Each row is a point. The last column is the point's height on a tilted bowl or saddle (a function of degree 2), plus a little noise. Count its main directions that bend up, bend down and stay straight.

Points:
0.008 -0.003 0.010
-0.013 0.017 0.031
-0.013 0.033 0.046
-0.029 -0.003 0.023
-0.028 -0.083 0.012
-0.026 -0.040 0.007
0.046 -0.004 0.003
-0.009 0.009 0.023
-0.028 0.017 0.039
-0.033 0.030 0.057
-0.017 -0.019 0.011
Directions: 1 up, 0 down, 1 straight

Points (17 x 4):
-0.013 0.036 -0.031 -0.032
0.040 -0.025 -0.031 -0.038
-0.011 -0.011 0.029 -0.009
-0.014 0.001 -0.021 -0.019
0.009 -0.006 -0.010 -0.007
-0.015 0.070 -0.019 -0.052
-0.013 -0.014 -0.006 -0.009
0.068 -0.021 -0.009 -0.045
-0.004 -0.014 -0.009 -0.010
-0.039 0.024 0.052 -0.033
-0.028 -0.052 -0.011 -0.044
-0.012 -0.042 -0.003 -0.026
-0.019 0.037 0.015 -0.014
0.006 0.040 0.023 -0.006
0.020 0.058 -0.002 -0.024
-0.055 0.029 0.032 -0.044
0.025 0.026 -0.003 -0.008
Directions: 0 up, 3 down, 0 straight

Points:
0.006 0.014 -0.035 0.034 0.013
0.004 0.002 0.028 0.034 0.004
0.035 0.013 0.001 -0.023 0.022
0.065 0.003 0.017 -0.055 0.063
0.010 0.004 -0.037 0.015 0.013
0.008 0.035 0.024 -0.007 -0.003
0.030 0.003 0.005 0.014 0.015
-0.012 0.032 -0.031 0.041 0.005
0.054 0.003 0.029 -0.006 0.035
-0.036 0.006 -0.015 0.059 0.001
0.026 -0.010 -0.006 0.007 0.017
0.010 -0.044 -0.010 0.006 0.015
-0.029 0.035 0.039 -0.052 0.014
0.021 -0.012 0.038 0.043 0.020
0.026 -0.012 0.031 -0.088 0.072
0.026 0.029 0.019 -0.023 0.011
-0.026 0.001 0.002 0.042 -0.005
-0.011 0.002 0.003 0.026 -0.004
0.088 0.010 -0.008 -0.019 0.077
-0.022 0.007 0.062 0.020 0.003
0.015 0.002 -0.014 0.022 0.009
0.001 0.012 0.032 0.002 -0.001
Directions: 3 up, 0 down, 1 straight

Points:
0.003 -0.015 0.008 -0.018 0.019 0.004 0.009
0.009 -0.008 -0.027 0.019 -0.002 0.017 -0.019
-0.013 -0.007 -0.008 -0.014 0.028 0.031 -0.004
0.006 0.007 -0.013 -0.033 0.034 0.001 0.007
-0.047 0.035 -0.024 0.014 0.008 0.047 -0.035
0.013 -0.026 0.026 0.013 0.030 -0.019 -0.011
0.016 0.054 -0.018 0.013 0.005 -0.011 0.000
-0.026 -0.030 0.011 -0.055 0.008 0.006 0.024
0.022 0.026 0.049 -0.001 -0.006 -0.046 -0.016
0.008 -0.064 -0.020 -0.051 -0.025 0.010 -0.031
0.015 0.000 -0.035 0.056 0.018 0.016 -0.006
0.014 0.038 -0.044 -0.056 0.026 0.012 -0.011
-0.051 -0.021 0.030 0.007 0.025 -0.068 0.050
-0.036 0.030 0.048 0.018 0.032 -0.017 0.003
0.022 -0.018 -0.026 0.000 0.019 0.017 -0.010
0.037 0.028 -0.038 -0.019 -0.036 -0.033 -0.043
-0.026 -0.014 0.011 0.060 -0.012 0.024 -0.038
-0.027 -0.009 0.015 -0.005 -0.014 -0.082 0.019
0.028 0.053 0.016 0.015 -0.004 -0.015 -0.001
-0.044 -0.014 -0.033 0.041 -0.038 0.051 -0.085
0.027 0.040 0.016 -0.060 -0.001 0.021 0.063
-0.001 0.026 -0.005 0.007 0.019 0.022 0.008
-0.028 0.010 -0.034 0.028 0.022 -0.002 -0.005
-0.014 -0.017 -0.009 -0.026 0.016 -0.023 0.001
0.012 -0.014 -0.019 -0.039 0.006 0.027 0.008
-0.005 0.029 -0.028 0.010 -0.005 -0.008 -0.008
-0.026 -0.024 0.058 -0.003 0.022 0.039 -0.008
0.019 -0.003 0.023 0.007 -0.030 0.022 0.006
0.034 -0.026 0.019 -0.003 -0.045 -0.033 -0.037
-0.017 0.039 0.021 0.041 -0.020 0.018 0.002
-0.030 -0.019 -0.060 -0.011 0.017 0.016 -0.057
0.002 0.039 -0.013 -0.001 -0.020 0.031 0.013
0.019 0.018 0.028 0.002 -0.044 0.010 0.019
0.003 0.009 -0.007 0.004 0.037 -0.013 0.005
0.034 -0.001 0.029 0.011 -0.058 -0.030 -0.031
0.009 0.010 -0.035 0.023 0.017 0.030 -0.005
0.020 0.070 -0.027 0.027 0.044 0.075 0.038
-0.029 0.002 0.038 -0.034 -0.016 0.046 0.041
-0.020 -0.024 0.024 0.038 0.005 -0.012 -0.012
0.065 0.013 0.051 -0.011 0.032 0.022 0.023
0.053 -0.032 0.010 -0.039 0.053 0.086 0.065
-0.051 0.030 0.020 0.040 0.039 0.002 -0.001
0.046 -0.033 0.040 0.017 0.024 -0.012 -0.038
-0.003 0.003 0.004 -0.005 0.033 -0.016 0.007
Directions: 2 up, 3 down, 1 straight

Points:
-0.019 0.068 0.033 -0.003 0.023 -0.053 -0.059 0.026 0.033
0.041 0.002 0.006 -0.026 0.003 0.041 0.009 0.008 0.009
-0.036 0.022 -0.027 0.011 -0.030 -0.039 -0.006 -0.039 -0.036
-0.020 -0.039 0.000 0.000 -0.021 0.021 0.025 0.003 0.011
-0.040 -0.017 0.027 0.021 0.030 -0.020 0.006 0.008 0.016
0.023 -0.060 -0.013 0.036 0.035 -0.012 0.002 -0.022 0.040
0.013 0.025 0.014 -0.019 -0.050 0.030 0.047 0.028 0.023
0.050 0.023 0.021 -0.022 0.008 -0.015 0.024 -0.031 -0.020
0.046 -0.026 -0.012 -0.016 0.026 0.033 -0.022 0.002 0.013
0.029 -0.008 -0.038 -0.029 0.031 -0.040 -0.044 0.003 0.031
0.030 -0.020 0.025 0.045 0.039 -0.045 -0.027 0.031 0.055
-0.028 0.032 -0.017 -0.034 0.032 -0.040 -0.044 0.016 0.028
-0.079 0.015 0.040 0.027 -0.050 -0.006 -0.036 0.022 -0.028
0.013 -0.035 0.003 -0.013 0.014 -0.045 -0.062 0.005 0.037
-0.027 -0.020 -0.019 -0.005 0.026 0.043 -0.026 0.009 0.015
-0.025 -0.086 0.034 -0.029 -0.066 -0.014 -0.005 -0.005 -0.002
0.001 0.031 0.004 -0.024 -0.004 0.036 0.001 0.031 0.023
-0.019 -0.016 0.002 0.015 0.024 -0.017 0.006 0.032 0.038
0.010 -0.019 -0.009 0.032 0.014 0.067 0.002 -0.003 0.029
-0.031 0.009 -0.018 0.001 -0.015 0.058 -0.032 -0.014 -0.005
0.021 -0.034 -0.021 0.005 0.012 -0.019 -0.026 0.020 0.038
-0.030 -0.014 -0.027 0.018 -0.009 -0.007 0.007 0.013 0.023
-0.013 0.002 -0.034 0.000 -0.043 0.061 -0.007 0.009 0.038
-0.013 -0.001 0.051 -0.022 0.008 -0.012 0.005 -0.060 -0.076
-0.011 -0.021 0.009 -0.025 -0.026 0.037 -0.030 -0.011 -0.020
0.006 -0.044 -0.018 0.019 -0.036 -0.043 -0.018 -0.044 -0.001
-0.002 0.032 -0.043 0.019 0.029 -0.034 0.050 -0.038 -0.035
-0.001 -0.023 0.053 -0.009 -0.003 0.012 -0.025 -0.017 -0.055
-0.003 -0.016 0.008 -0.065 -0.004 -0.006 -0.066 -0.003 0.000
-0.008 -0.003 -0.018 -0.015 -0.035 -0.041 0.013 -0.021 -0.024
-0.025 -0.033 0.015 -0.007 -0.023 0.030 0.000 0.024 0.009
0.046 -0.025 -0.068 0.025 -0.035 -0.024 -0.038 0.016 0.026
0.084 -0.031 -0.020 -0.022 0.032 -0.061 -0.030 0.029 0.067
-0.002 0.034 0.054 0.005 -0.030 0.032 0.072 -0.006 0.000
0.011 0.016 0.001 -0.030 0.007 0.011 -0.004 0.009 0.000
0.032 -0.007 0.031 -0.021 0.011 -0.061 0.040 0.030 0.030
0.012 -0.013 0.020 0.036 -0.060 -0.007 0.080 0.027 -0.011
-0.007 0.053 0.017 -0.010 0.025 0.038 -0.044 0.001 -0.032
0.030 -0.044 0.058 0.034 -0.018 -0.040 0.022 0.014 0.012
-0.030 0.036 0.024 0.022 -0.032 0.012 0.000 0.018 -0.006
-0.007 -0.038 -0.010 -0.023 -0.011 0.040 0.011 -0.025 -0.005
-0.045 0.017 -0.012 -0.011 -0.002 0.014 -0.024 0.001 -0.002
-0.007 -0.042 0.072 -0.015 0.028 -0.017 0.033 -0.028 -0.051
-0.026 -0.036 0.015 -0.016 -0.029 0.009 0.002 -0.004 -0.012
-0.008 -0.016 0.052 0.028 -0.012 -0.013 -0.058 0.049 -0.006
-0.026 0.017 -0.016 -0.034 0.021 -0.029 0.015 0.023 0.029
0.003 0.028 -0.012 -0.029 0.027 -0.023 0.001 0.011 0.008
-0.038 0.000 -0.032 0.030 -0.046 0.002 -0.011 0.021 0.012
0.006 -0.003 -0.073 0.040 0.014 0.025 -0.010 0.025 0.060
0.019 -0.052 0.019 0.018 0.010 0.007 0.030 -0.010 0.006
-0.003 -0.009 -0.046 -0.005 0.019 -0.030 0.006 -0.016 -0.001
0.002 0.014 -0.016 0.024 -0.025 0.009 -0.063 0.008 0.001
-0.001 -0.006 0.049 -0.028 -0.024 0.000 -0.040 0.038 -0.008
-0.002 0.011 -0.027 -0.028 0.013 -0.007 0.026 -0.049 -0.046
-0.063 -0.011 -0.070 -0.010 -0.006 -0.040 0.012 -0.007 0.025
-0.036 -0.011 0.011 -0.010 -0.003 -0.014 -0.046 0.021 0.010
0.003 -0.021 0.004 -0.012 -0.031 0.015 -0.001 -0.004 -0.006
-0.054 0.008 -0.012 0.007 0.012 0.027 -0.010 0.002 0.008
-0.013 -0.008 0.015 0.030 0.035 0.000 0.062 0.024 0.044
0.051 0.017 0.015 -0.002 -0.028 0.012 0.008 -0.013 -0.004
0.020 -0.018 -0.025 -0.049 -0.016 0.012 0.045 -0.012 -0.004
-0.002 0.001 -0.043 -0.009 0.016 -0.040 -0.013 0.006 0.017
-0.051 0.013 -0.018 -0.012 0.014 0.017 -0.058 -0.041 -0.043
-0.005 -0.003 0.036 0.010 -0.022 0.001 -0.058 0.027 -0.017
0.005 0.076 0.037 -0.003 -0.028 0.016 -0.047 0.005 -0.015
-0.025 -0.023 0.001 0.010 0.027 0.005 0.004 0.018 0.024
-0.011 0.052 0.005 0.037 0.024 0.005 -0.011 0.020 0.019
0.007 0.041 0.004 0.060 0.011 0.004 0.038 -0.051 -0.005
0.051 -0.013 0.005 0.009 0.030 0.060 0.068 0.046 0.066
-0.007 -0.003 -0.014 0.039 -0.006 -0.019 0.011 -0.021 -0.006
-0.012 -0.008 0.001 -0.072 0.055 -0.002 -0.056 -0.030 -0.060
-0.013 0.002 0.006 0.038 0.023 0.032 -0.019 0.004 0.005
-0.031 -0.032 -0.025 -0.022 -0.002 0.000 0.010 -0.026 -0.005
-0.009 0.024 -0.025 0.083 -0.027 0.015 -0.012 0.014 0.014
-0.009 -0.061 0.045 0.005 0.026 0.003 -0.030 -0.029 -0.042
Directions: 4 up, 2 down, 2 straight

Points, 72 rows:
-0.004 -0.004 0.025 0.009 -0.040 0.018 0.012 0.003 -0.017
-0.019 -0.035 0.002 -0.032 0.033 -0.045 -0.002 0.054 0.045
-0.047 -0.027 0.011 -0.002 -0.027 -0.002 0.017 -0.015 -0.009
-0.058 0.017 0.012 -0.005 -0.026 -0.044 -0.018 0.019 -0.037
0.038 -0.003 -0.011 0.018 -0.009 0.070 -0.019 -0.029 -0.014
-0.052 -0.014 -0.044 0.029 -0.019 -0.013 -0.029 0.025 0.007
0.004 -0.066 0.032 0.027 -0.041 -0.009 -0.039 -0.044 0.013
0.019 -0.020 -0.004 -0.016 -0.050 0.006 -0.019 0.019 0.014
-0.048 -0.028 -0.013 0.013 0.025 0.031 -0.010 -0.002 0.018
-0.016 -0.042 0.002 -0.002 -0.011 -0.002 -0.012 0.041 0.030
0.002 -0.028 -0.035 -0.004 0.010 0.017 0.005 -0.010 0.017
0.020 0.042 -0.011 -0.011 0.010 -0.030 0.019 0.051 -0.008
-0.046 -0.045 -0.017 -0.027 -0.014 -0.025 -0.027 -0.071 -0.022
0.053 -0.001 0.028 0.018 -0.003 0.018 0.003 -0.060 0.027
0.031 0.032 0.003 0.004 -0.014 -0.038 0.002 0.017 0.010
-0.004 -0.032 0.050 -0.028 -0.031 0.081 -0.002 -0.036 0.012
0.037 0.018 -0.083 -0.003 -0.033 -0.029 -0.018 0.006 0.008
-0.054 0.043 0.017 -0.054 -0.032 0.002 -0.020 0.010 -0.052
0.006 -0.015 0.010 0.063 -0.013 0.022 0.015 -0.047 -0.018
-0.026 0.032 -0.025 0.023 0.001 -0.004 -0.045 0.000 -0.029
-0.053 -0.005 -0.028 -0.025 0.023 -0.038 0.055 0.064 0.003
-0.036 -0.028 -0.037 0.051 0.013 -0.006 0.014 0.015 0.009
0.020 -0.007 0.016 -0.019 0.042 0.011 -0.020 0.007 0.030
0.009 -0.009 0.018 -0.026 0.074 0.025 0.002 -0.009 0.048
-0.032 -0.015 0.006 0.006 0.040 0.004 0.002 0.010 0.023
0.034 -0.019 -0.037 -0.080 0.040 0.022 0.048 -0.022 0.071
-0.002 -0.035 -0.028 0.045 0.041 -0.014 -0.025 -0.001 0.029
0.004 0.017 0.035 -0.029 -0.002 -0.001 -0.004 0.015 -0.002
0.007 -0.019 -0.013 0.062 -0.051 -0.036 0.008 -0.016 -0.032
0.030 -0.029 -0.011 0.015 0.032 -0.015 -0.039 0.016 0.064
-0.016 0.022 -0.020 0.010 -0.019 -0.017 0.010 0.030 -0.025
-0.019 -0.011 -0.007 0.024 0.053 -0.054 -0.016 0.015 0.043
0.009 -0.001 0.038 0.023 0.013 -0.060 -0.024 0.041 0.052
-0.007 0.024 0.064 0.017 -0.039 -0.032 0.001 -0.052 0.009
-0.003 0.004 -0.031 -0.028 -0.014 -0.006 -0.002 -0.034 -0.008
0.034 -0.009 0.017 0.047 -0.063 -0.052 -0.034 0.019 0.052
-0.050 0.039 0.051 0.014 0.000 0.003 -0.020 -0.047 -0.022
0.026 0.037 -0.009 0.001 0.032 -0.001 -0.033 0.003 0.004
0.008 -0.034 0.000 -0.008 -0.054 0.023 0.000 0.014 0.002
-0.034 -0.016 0.031 0.011 0.019 -0.032 -0.062 0.000 0.016
0.003 -0.047 -0.023 0.019 0.030 -0.035 -0.008 -0.011 0.037
0.046 0.052 0.028 0.047 0.019 0.000 0.036 -0.003 0.038
-0.001 -0.018 0.047 0.014 -0.012 -0.049 -0.018 -0.048 0.040
-0.014 0.014 -0.023 -0.019 -0.031 -0.035 -0.003 0.049 -0.016
0.030 -0.002 0.030 -0.027 0.040 -0.019 0.037 0.021 0.056
-0.013 0.015 -0.022 -0.036 -0.002 -0.020 0.001 -0.007 0.001
0.046 -0.018 -0.071 -0.018 0.014 -0.035 -0.008 -0.065 -0.009
-0.022 0.005 -0.027 -0.057 0.011 -0.025 0.033 0.010 0.018
0.005 0.015 0.039 0.025 0.028 0.010 -0.006 0.026 0.005
0.013 -0.032 -0.016 0.025 -0.004 0.029 -0.046 -0.038 -0.013
0.001 -0.018 0.033 -0.061 0.021 0.023 0.049 -0.031 0.078
0.000 0.019 -0.007 -0.025 0.009 -0.021 0.034 0.058 -0.010
-0.055 -0.027 0.009 -0.030 0.010 0.009 0.001 0.000 0.021
0.036 -0.037 -0.008 -0.026 0.037 0.020 0.030 0.021 0.059
-0.008 0.005 0.021 0.029 0.006 0.019 0.025 0.049 -0.006
0.010 0.028 -0.027 -0.031 0.027 -0.017 0.002 0.028 0.015
-0.001 0.029 -0.033 -0.019 -0.010 0.024 -0.055 -0.027 -0.034
0.002 0.020 -0.007 -0.011 0.009 -0.035 0.034 0.009 0.009
-0.031 0.010 0.021 0.026 -0.027 0.016 0.025 -0.062 -0.007
0.001 0.022 0.070 -0.021 -0.009 -0.026 0.003 0.025 -0.010
0.016 -0.037 0.048 0.003 0.020 0.026 -0.011 -0.022 0.032
0.000 -0.013 -0.013 0.037 -0.035 0.037 -0.004 -0.017 -0.020
0.011 0.050 -0.020 0.009 0.019 0.020 0.027 0.003 0.006
0.048 0.004 -0.015 0.035 -0.028 0.022 0.016 0.033 -0.002
-0.065 0.015 0.021 -0.025 -0.034 -0.064 -0.036 -0.015 -0.029
0.004 -0.018 -0.005 -0.037 0.064 0.034 0.005 0.008 0.051
0.036 0.031 0.030 -0.011 -0.009 0.021 0.008 -0.044 0.019
-0.019 -0.029 -0.001 0.035 -0.003 0.047 0.008 -0.068 -0.016
-0.032 0.030 0.053 0.004 -0.026 -0.046 0.022 -0.002 -0.023
0.038 0.030 0.004 -0.034 -0.017 0.011 0.022 0.017 -0.001
-0.026 -0.026 0.010 -0.028 -0.032 0.014 0.008 0.002 0.001
0.017 0.003 0.027 -0.033 -0.021 0.017 -0.045 0.042 0.002
Directions: 2 up, 2 down, 4 straight
